Each row is a point. To make a cloud, some directions were put in groups of two or more. Within a group, all points are equally far from the middle, so they leave a hole (a ring in 2 directions, a hollow ball in 3). The other directions are filled evenly. Then the cloud was stretched, turned, moved and blurred a little. How many holes are there, and how many directions does each take, smallest first?
In the rows, zero is written as 128.

Cloud:
[[198 113]
 [177  79]
 [ 76 116]
 [127 124]
 [189 150]
 [177  93]
 [152 109]
 [136  72]
 [185  58]
 [141 159]
 [119 132]
 [115 102]
 [118 151]]
Holes: 0

Cloud (14 x 2):
[[113  82]
 [ 80 193]
 [ 86 166]
 [ 95 181]
 [152  97]
 [112 103]
 [179  79]
 [ 90  83]
 [141 163]
 [134  89]
 [167  87]
 [114  99]
 [118 112]
 [ 87 174]]
Holes: 0

Cloud (21 x 3):
[[ 97 168 142]
 [115 105 110]
 [116  69  96]
 [167  72  98]
 [ 91  81 127]
 [160  53 139]
 [ 84 148  81]
 [124 174 164]
 [136  96 162]
 [101 137 116]
 [ 81  81  58]
 [ 68 117  50]
 [107 117  75]
 [ 37  90 141]
 [130 115 133]
 [141  72  79]
 [122 111 147]
 [ 80  98  65]
 [117 155 114]
 [112 136  93]
 [152 137  97]]
Holes: 0

Cloud, 31 rows:
[[ 61 119 147 100]
 [ 96 116  51 168]
 [119 147 131 136]
 [102 122 171 136]
 [ 71  91  83 106]
 [ 84 131  82  89]
 [ 71 187 104 173]
 [144 187 148 105]
 [121 169 115 154]
 [143 109 183 121]
 [101 116  75  76]
 [141 133  74 151]
 [106 123 153 117]
 [ 96 155 199 100]
 [ 60 120  89  99]
 [113 192 101 135]
 [ 65 192 100 167]
 [107 146 195  46]
 [ 77 173  87 143]
 [174 165 143 130]
 [111 125 182  51]
 [ 91 131 152 134]
 [126 141  95  85]
 [ 76 136 150  78]
 [130 120  96 100]
 [ 75 130 116 146]
 [123  99 132  54]
 [132  88 134 127]
 [102 106 157  56]
 [ 86  82 156 110]
 [ 45 150  86 100]]
Holes: 0

Cloud, 55 rows:
[[129 116 144 159 171 133]
 [179 184 103  81 114 110]
 [189 143 108 138 139  54]
 [138 167 134 123 161 133]
 [ 93  86 157  94  69 178]
 [ 79 166 156  91  76 157]
 [193 157 174 106 117 146]
 [201 164 131  70 119 131]
 [122 108 133 126 166 140]
 [148 203 116 196 115 129]
 [ 85 166 112 132 132 135]
 [151 155 127 183  58  87]
 [ 68 101 137  75  68 146]
 [189 142 146  99 129  52]
 [172  77 139 125 108 104]
 [170 115 165 106  76  71]
 [112 121  72  76 117  81]
 [ 83  95 129  76  59 140]
 [104 108 110  98  55 114]
 [ 94 120  81 103 113 151]
 [138 138  74 110 114  55]
 [137 141 198 177 124  94]
 [153 177 154 174  56 123]
 [164 173  93 109 118  58]
 [188 117 116 141 138  52]
 [203 116 137  78 102 135]
 [177 187  96 194 118  90]
 [143 111  80 110 139  70]
 [143 137 174 131 153 134]
 [163 104 138 135  37 169]
 [ 99  96 179 116 133 105]
 [147 102  82 125 135 164]
 [131  62 151 151  95 129]
 [200 147 113  77 118 120]
 [163 139 122 151  35 163]
 [ 78 101 161  89  74 166]
 [ 95 169 159 109  72 182]
 [138 126 118  90  34 148]
 [109 135 197  68  90 159]
 [135 138 185 117 146 102]
 [202 142 164 119 109 109]
 [105 121  84 128 132 169]
 [111 108 103 170  69 100]
 [218 153 124 133 121 145]
 [171 154 187  87 114 162]
 [173 122  78 181 136  88]
 [148 137 178 163 152 119]
 [174 200 112 161 121 149]
 [151 201 117 173 112 181]
 [126 106  78 120 143  85]
 [205 154 100 170 131 109]
 [214 115 134 164 119 115]
 [103 191 124 111 105 160]
 [191 175 149  94 131 169]
 [129 120 181 118 137 144]]
Holes: 2 (2, 2)

Cloud:
[[120  77 148 130  68  90 141 107]
 [ 51 113  78 214 133 111 183  88]
 [ 66  62 141  92 111 124 162 119]
 [130 171 126 105 112 134  95 186]
 [ 54  86 156  84 133 154 148 107]
 [ 96 108 114 144  66 107 185  58]
 [125  82 101 130 170 114 141 126]
 [ 89  44 111 114 123 128 164  85]
 [106 134  77  61  97 178 119 158]
 [120 130 176 134 140 138  80 137]
 [117  95 134  64  92 182 182 113]
 [147  66 116  88 182 101 113 100]
 [ 99  86 154 112 162 117 149 115]
 [154 125 163  27 136 146  72 158]
 [104 176 102 100 185 124 175 118]
 [157 185  78 163 103 128 139 150]
 [133  95 192  80 124 187  74 130]
 [152 165  67 114  86 164 129  56]
 [103  78 133 111  99 181 158  99]
 [116 108 151  62 183 112 124 103]
 [ 86 159 100  42 153 105 139 185]
 [ 50 132  90 150 115 166 170 129]
 [169  90 191  92 146 102 134 139]
 [ 96 128 104  81  59 146 105 128]
 [151 115 122 144 120 141  67 139]
 [ 84 158  38 123 143 110 127 157]
 [ 98 140 155 154  85 135 141 182]
 [ 91 159  97 163 121 132 121 137]
 [118 104 104 144 142  78 182  70]
 [126  61 172 186  72 107  74 123]
 [152 133  98 171 194  68 139  73]
 [ 59 175 129 100 137 143 153 162]
 [116 119 169 154  98 174 135  72]
 [190 142 135 125 114  90  86 104]
 [ 90  63 106 147 107 170 101 146]
 [112  95  96 171  90 164 104  74]
 [ 85 132  74 133  93 112 191  68]
 [121  92 126 187 105 139 140  45]
 [105 127 151 200  70 149 132 142]
 [ 96 108  70  66 117 148 155 134]
 [125  23 107 158 142 132 178  68]
 [ 40 112 156 138 115 107 136  68]
 [102 186 146 143 142 136 102 136]
 [111 118 118 146  83 145  81 104]
 [162 127 139 125 123 110 167  40]
 [171  71 129 128 104  59 139  88]
 [163 114 156 101 173 195 135 135]
 [ 52 107  70 120 128 187 150 111]
 [128  92 157  87 109 169  81 158]
 [ 23 113 191 122 137  53 189 125]
 [146 128  83  67 112 137 158  92]
 [141 150 109  59  81 123 117 155]
 [103 166 114 115  86 128 122 117]
 [103  82 137  95 143  81 142 101]
 [ 86  84 140 146 165 138 112 126]
 [133 172  94 136 119 126 181 126]
 [ 94 163 122 131  63 152 226  79]
 [103  60 193 110 134 166 136 139]
 [ 86  98  79 206  81 138 118  85]
 [162 156  92 112  99  50 142 125]
 [124  81 140  90 117  93 130 126]
 [123 142  70  79 101 107 159  88]
 [ 55 145 134 145  87 131 119 186]
 [134 132  26 153 169 160 125 143]
 [135 184 114  48  90 116 176 142]
 [114  96 157  97 113 172  83 205]
 [ 69  87  84 168  94 158 132 142]
 [124 133  33 157 173 154 130 131]
 [ 34 104 152 149 152  90 206 112]
 [ 89 181 123  67 196 163 125  98]
 [100 157  89 112  82 162 123  84]
 [195 109 138 114 128 197 127  78]
 [155  92 153 121 192 139 159 123]
 [106  51 103 163 156 102 160 122]
 [ 67 155 110 155 107  76  79 141]
 [109 113  70 161 153 124  96  61]
 [116 122  84 116 145 135 129 153]
 [ 54 113 109 103 164 118 201 129]
 [ 67 160 126 125  92 154 182 139]]
Holes: 0

Cloud, 104 rows:
[[156 100 145 198 181 105 139 156 120]
 [153  92 116 126  99 156 176 134  88]
 [117 120 193 123 146 155 151 107  29]
 [104 118 187 197 102 139 107 106 129]
 [124 161 144  90 214 137 114  66 108]
 [115 116 131 114 139 147 138  99 195]
 [136 131 191 204 103 139 137  88  80]
 [149 167 117 142 170 152 178 135 123]
 [ 78 173  70 115 117 136 131 126 132]
 [125 125  96 183  92  97 133 163 165]
 [195 126  58 148 128 127  95  97 166]
 [158 149 120 122 146 167  89  56 117]
 [127 148 194 188 111 174 124 157  70]
 [182 127 114 195  76 150 174 155 105]
 [ 99 159 193 151  92 112 141  70  84]
 [ 90 175  58 120 130 134 157 106 148]
 [139 119 201 114 116  82 121 138  34]
 [141 162 154  68 202  62 137  63 150]
 [170  97 143  52 129 127 106  99 144]
 [ 66 103 122 124 105 163 125 148  52]
 [114 138 150  76 100 184 152  59 114]
 [150 137 178 190 125  73  79  93  85]
 [163 112 131 169  95  58 134 134  75]
 [115 104 194 110  72 135 161  52  96]
 [164 111 171 139  89 166  45 122  76]
 [121 173  65  72 164  97 128 117 111]
 [183 101 160 123 165 114 107  94 171]
 [172  81 137  67 105 138 102  94 102]
 [ 98 107 115 122 199 139 101 176  78]
 [134 167 111 155 101 131  87 179  51]
 [104 113 156 135 177 128 131 105  21]
 [120 124 148 144 183 107 107  95  26]
 [158 127 179 173 101 157 165 149  59]
 [135 177  99 154 135 129  75 193  86]
 [123 114 150 142  28 149 124  96 102]
 [121  78 103 137 144 125  61 168  91]
 [141 144  60 102 200 121 114 127 113]
 [126  47 125  99 143 140 109 149 107]
 [184  74 114 168 104 106  75 119 151]
 [158 116 218  96  88  96 159 115 154]
 [156 156 153 153 166 142  96  88  58]
 [127 198 150 139 116 122 154 114  84]
 [154 137  73 116 107  79 137  97 176]
 [192 142 122 146 130 163  73 102 154]
 [127 180 179  64 108 128 156  71 122]
 [107 139  61 112 160 182 113 119 129]
 [180 107  73 147 175 116 144 126 130]
 [ 93 122  96 107 133  87  88 121  55]
 [126 148 159 149 168 152 116  69  58]
 [214  98  86 163 112 117 110 146 107]
 [115 125 205 144 132 167 132 127  46]
 [152  91 214 130 153 120 179 149 122]
 [130 110 107 113  81  87 167  86 165]
 [125 132 192 125 153  74 113 191 114]
 [122 147  76 132 136 104  81 170 139]
 [162 135 182 133 112 133 190  46 122]
 [107 106 102 160 137 169  92 150  32]
 [157 185 134 142 170  59 147 114 160]
 [115 108  96 157 166 149  57 195  79]
 [136 132 156 150  96  71 137  72 200]
 [112  90 151 100 106 125 159  92 175]
 [148 106 119 121  47 104 155 117 101]
 [181 115  86 152 126 128  63 159 188]
 [162 114 194 184  96 132  38 141  85]
 [150 155 186  90 103 132 161 113 178]
 [185 155 107 127 160 134 101 201 116]
 [155 154 170 187 112 193 108 115 109]
 [196  94  87 167  91 172  89 134  91]
 [132 125  76 138 125  72  89  99 161]
 [115 160 147 128 212 140 114  82 105]
 [154 135  88 108 109 163  79 160  52]
 [ 73 107 139  82  92 100  94 116 117]
 [193  83  99 156  98  94 100  60 129]
 [124 119 123 165  75  69 104  77 165]
 [168 152 160 149 136 157 161  60 124]
 [125 191  95 189 150 142 154 147 132]
 [100 153 104 112 113 159 131 115 192]
 [154 178 153 148 162  74 128 149 165]
 [118 117 107  74 120  93 132 162 147]
 [108  93 114 159 103 111 158 134 120]
 [ 74 175 108 101  99 151 113  83 148]
 [183 117  93 112 123 160  73 150 157]
 [204 108 106 161 114 125 113 144  57]
 [ 93 118 219 123  98  94 146  86 104]
 [146 134 175 184 143  87  78 141  61]
 [ 89 161 134 107 125 187 120  74 134]
 [177 155  86 140  75 146  77  97 130]
 [120 151  90 131  64 144  73 126  77]
 [173  95 106 179  82  80  97 164 118]
 [174 122 185 112 163 151 178 121 112]
 [ 76 138  82 145 130 149 117  89 160]
 [205 126 164 150 163 139 148 114 109]
 [102 155 194 110 103 107 179  37  63]
 [146 153 115 139 132 171  38 114 128]
 [141 112 218  96  84  81 135  77  88]
 [187 129 172 106 187 146 141 130 118]
 [160  71 195  99 123 118  99  79  82]
 [139 157  74 168 182 169 109 162 104]
 [132 147 166 155 103 153 152  31  92]
 [165 126 226 173  58 117 142 140 107]
 [142 102 191 203 137 111 152 168 113]
 [197 107 150 155 141 119 147  36 148]
 [147 143 180 145 132 110 172 103 199]
 [112 115 186 140 200 129 107 129 122]]
Holes: 3 (2, 2, 3)
